Every row gives one point. Each table stands for the endless flat space through its points: a line for two points, a plane for three, and so on. The two share one point or none. Which?

First (2 x 3):
array([[-23, -15,  -5],
       [-22, -10,  -1]])
Second (2 x 3):
array([[-39,  11,  13],
       [-33,   7,  12]])
They share: no point

First (2 x 3):
array([[  0, -22,  12],
       [-12,  -2,  20]])
Second (2 x 3):
array([[ -6, -12,  28],
       [ -6, -12,  34]])
They share: [ -6, -12,  16]

First (3 x 4):
array([[  6,  21,   3,  21],
       [ -4,  23,  13,  25],
       [-16,  17,  28,  13]])
Second (2 x 4):
array([[ -8,  24,  20,  14],
       [-18,  14,  16,  20]])
They share: no point

First (2 x 6):
array([[ 31, -19,   1,  34,  12,  35],
       [  7,  11,  13,   4, -18,   5]])
Second (3 x 6):
array([[ 15,   2,   5,  25,  -5,  26],
       [ 17,  10,  13,  15, -13,  28],
       [  8,  -4,  -9,  46,   5,  29]])
They share: [19, -4,  7, 19, -3, 20]

First (6 x 8):
array([[-25,   7,  20,   7,  11,   4,  20,  38],
       [ 11, -53,  34, -23,  39,  12,   4, -24],
       [ 19, -51,  45, -16,  27,  -4,   5, -24],
       [ -9,   7,  -7, -14, -10,  40,  16,  41],
       [-27,  21,  -4,  -1, -12,  25,   9,  53],
       [-13, -21,   4,  -9,   9,  31,  -9,   7]])
Second (2 x 8):
array([[ 13, -22,  36,   2,   9,  18,  12,  23],
       [  9, -22,  30,  -3,   9,  18,  10,  20]])
They share: no point

First (4 x 9):
array([[ 13,   4, -22,  -9, -14,   0,  -8,  21, -26],
       [  3,   6, -14, -21, -22,   6,  -4,   5, -26],
       [ 16,  -8,  -7, -24, -11,   9,  -2,  12, -14],
       [-12,  27, -10,   8, -16,  -6,   3,  12, -31]])
Second (5 x 9):
array([[  7,  14, -15,  13,  -7, -15,  15,  16, -12],
       [  9,  11,  -6,  14, -17, -23,  35,  42, -18],
       [ 12,   8, -12,   4,   6, -15,   9,   2, -18],
       [ 15,  -3,  -2,   2,   7, -29,  21,  26, -40],
       [ -4,   7, -11,   1,  -9,  -2,  -4,  36, -27]])
They share: no point

First (3 x 11):
array([[  8,   2,  -8, -19,  -2, -13,   4,   3,  -6,   1, -21],
       [  5,   8,  -6, -16,   1,   1,  15, -11,   0,  -5, -27],
       [-10,  11,  13, -10, -20,  17,  25, -36,  12, -17, -12]])
Second (6 x 11):
array([[ 11,  19,  10, -26, -21,  17,  17, -33,  15,  16,  15],
       [  5,  39,   5, -41,   1, -12,   6, -21, -15,   1, -17],
       [  6,   8,  11, -15, -34,  17,  25, -21,  33,  11,  14],
       [-14,   2, -28,  -7,   5,   1,  -2, -32, -17, -26, -23],
       [-12,  -6,  26,   5, -33,   0,  18, -11,  32,  16,  -6],
       [  2,  28, -20, -38,  10, -16,   4, -11, -29, -32, -34]])
They share: [ -1,   5,   3, -15, -13,  -1,  12, -14,   2,  -7, -14]

First (2 x 12):
array([[-16,  16,  17,   3,  15,  -1,   2,  19,   8,  19,  16,  13],
       [-12,  16,  13,   3,  -1,  19,  18,   7,  20,  19,  20,  17]])
Second (4 x 12):
array([[-23,  10,  14,   1,  36,  -4,  25,   7,   4,  25,  21,  -7],
       [-26,  18,  20,  16,  18,  18,   4,  27,  12,  30,  20,   4],
       [-17,  10,   8,  12,  18,   1,  11,   6,   1,  40,  10,  -2],
       [-13,  10,  16,   0,  -6,   1,   7,  14,   9,  20,  14,  18]])
They share: no point

First (3 x 14):
array([[ -8,  18,   3,  36,  -6,  12, -16,  24, -20,  22, -19, -31,  12,
         12],
       [ -7,  -6,  24,  21, -15,   5, -51,   4, -16,  21, -13, -24,  -6,
          9],
       [-24, -18,   3,  -4, -30,  12, -16,   8,   0,  10,  -3,  -3, -36,
        -24]])
Second (3 x 14):
array([[-28,  27, -15, -12, -30,  14, -27,  16, -13,  -9, -19,   9, -18,
         -9],
       [-31,  15,  -6,   3, -21,  -1, -12,   4,  -4,   3, -19,  -9,  -6,
         -6],
       [-24,  15,  -5,   4, -22,   8, -20,  12, -10,   4, -17,  -7, -10,
         -5]])
They share: [-13,   3,   6,  21, -15,  11, -21,  16, -13,  18, -13, -21,  -6,   0]

First (6 x 14):
array([[ 14, -14,   4,   8, -18, -41,  22,   9,  -1, -13, -20,  32,  16,
        -12],
       [ 36, -12,  18,  31,  38, -10,  -4,  -2,   8, -36,   9,   8, -15,
         23],
       [ -2,  -2,  -2,  -2,   3, -25,  50,  -2, -15,   7, -33,   7, -34,
         37],
       [ 19,  -4,  24,  23,  32,   2,  17,  -7,   7, -15,   0,  -1, -22,
         42],
       [  4, -24,  -7, -13,  -3, -15,  28,   5,  -5,   6,  -9,  17, -13,
         12],
       [ 12, -10,  28,  27,  32,  24,   8,  -8,   4,  -8,  17,  10,  -5,
         27]])
Second (4 x 14):
array([[ 34,  -3,  13,  19,  44,  -4,  15,   3,  -8, -16,   1,  36, -22,
          2],
       [ 20, -14,  11,  10,  30,   3,   9,   6, -26, -21,  -7,  27, -36,
         11],
       [ 40,   6,   2,  26,  37, -33,  28,  -2,  28, -12,   9,  19,   1,
         10],
       [  7, -12, -11,   8,  -9, -36,  26,  -7,   8, -21,  -4, -20, -22,
         46]])
They share: no point

First (2 x 18):
array([[ 14, -18,  24,  10,  -8,  -5,   1,   4,  16,  -8,  -6,  13,  29,
          0,   5, -16,   5, -19],
       [-16,  -6,   6,  16, -20,  13,  -5, -14,   4,  -8, -12,   1,  -1,
        -18,  35,  20,  -1,  11]])
Second (4 x 18):
array([[ 12, -14,  19,  24, -11,  26, -10,  13,  20, -21,  -7, -16,  25,
        -13,  21,   8,   7, -17],
       [ 17, -27,   3,  11, -17,  19,  22,   1,  20,   0, -22,   5,  18,
          2,  32,   8, -24,   9],
       [ -1,  -8,  15,  27,  -7,  13, -21,   8,  25, -22,   5, -22,  16,
         -7,   9,  11,  24, -28],
       [ -4,   1,  39,  18, -13,  10, -27,   2,  -5, -25,  -4,   5,  25,
        -34,  18,  -7,  21, -16]])
They share: [ -1, -12,  15,  13, -14,   4,  -2,  -5,  10,  -8,  -9,   7,  14,  -9,  20,
   2,   2,  -4]

First (4 x 20):
array([[ -2,  -7,  -4, -12,  -5,  -1,  25,   1,   6, -14, -12,   8,  17,
          4,  29,  10,  16,   8,  21, -17],
       [ -5,  -8, -13, -27,   8,   7,  30,  -7,  11, -19, -14,   0,  25,
        -10,  30,   4,   3,  22,  24, -24],
       [ 28, -11, -16,  12, -31, -35,  -3, -13,  -4,  26, -20,  18,   7,
         26,  -9,  -8,  12, -26,  21, -15],
       [ -9, -10,   1,  -7,  -6,  -3,  28,   5,   5, -17, -14,   8,  11,
         10,  38,  16,  19,   6,  26, -20]])
Second (7 x 20):
array([[ 14, -36, -19,  -6, -28,  -4,  19,   6,  24,  -4,  14,  14,  13,
         27,  30,   0,  10,  -8,  34, -25],
       [-14,  -8, -13, -10,  -6,  -6,  -3, -38,   0, -30,  -6,  44,  31,
          3,  22, -14,  48,   0,  60,  -1],
       [ 17,   0,  17, -61, -41,  40,  24, -10,  24,  -5, -11,  26,   9,
         18,  24, -26,  11,   5,  23,   5],
       [ -8, -17, -21,  12,  -2, -25, -16, -13,  -4, -28, -32,  24,  -5,
        -35, -17,  17,   8, -13,   2, -26],
       [ 18, -43, -30,  12,  19, -40,  21,  -7,   0,  15,  -6,  -5,  28,
          5,  21,  26,   7,  11,  33, -56],
       [ 38, -12,   3,  -7,  22, -34,  30,  11,  21,  33,   0, -22,  19,
         -5,  -6,  24,  10,   9,   3, -40],
       [ 21,   6,  14, -35,   9,  -4,  26, -19,  15,  13,  -3,   9,  34,
          6,  13,  -7,  36,  16,  36,  -9]])
They share: [  7,  -6,  -7,  -8, -11,  -7,  18,  -2,   4,  -5, -12,  11,  17,   7,  18,
   5,  16,   1,  18, -14]
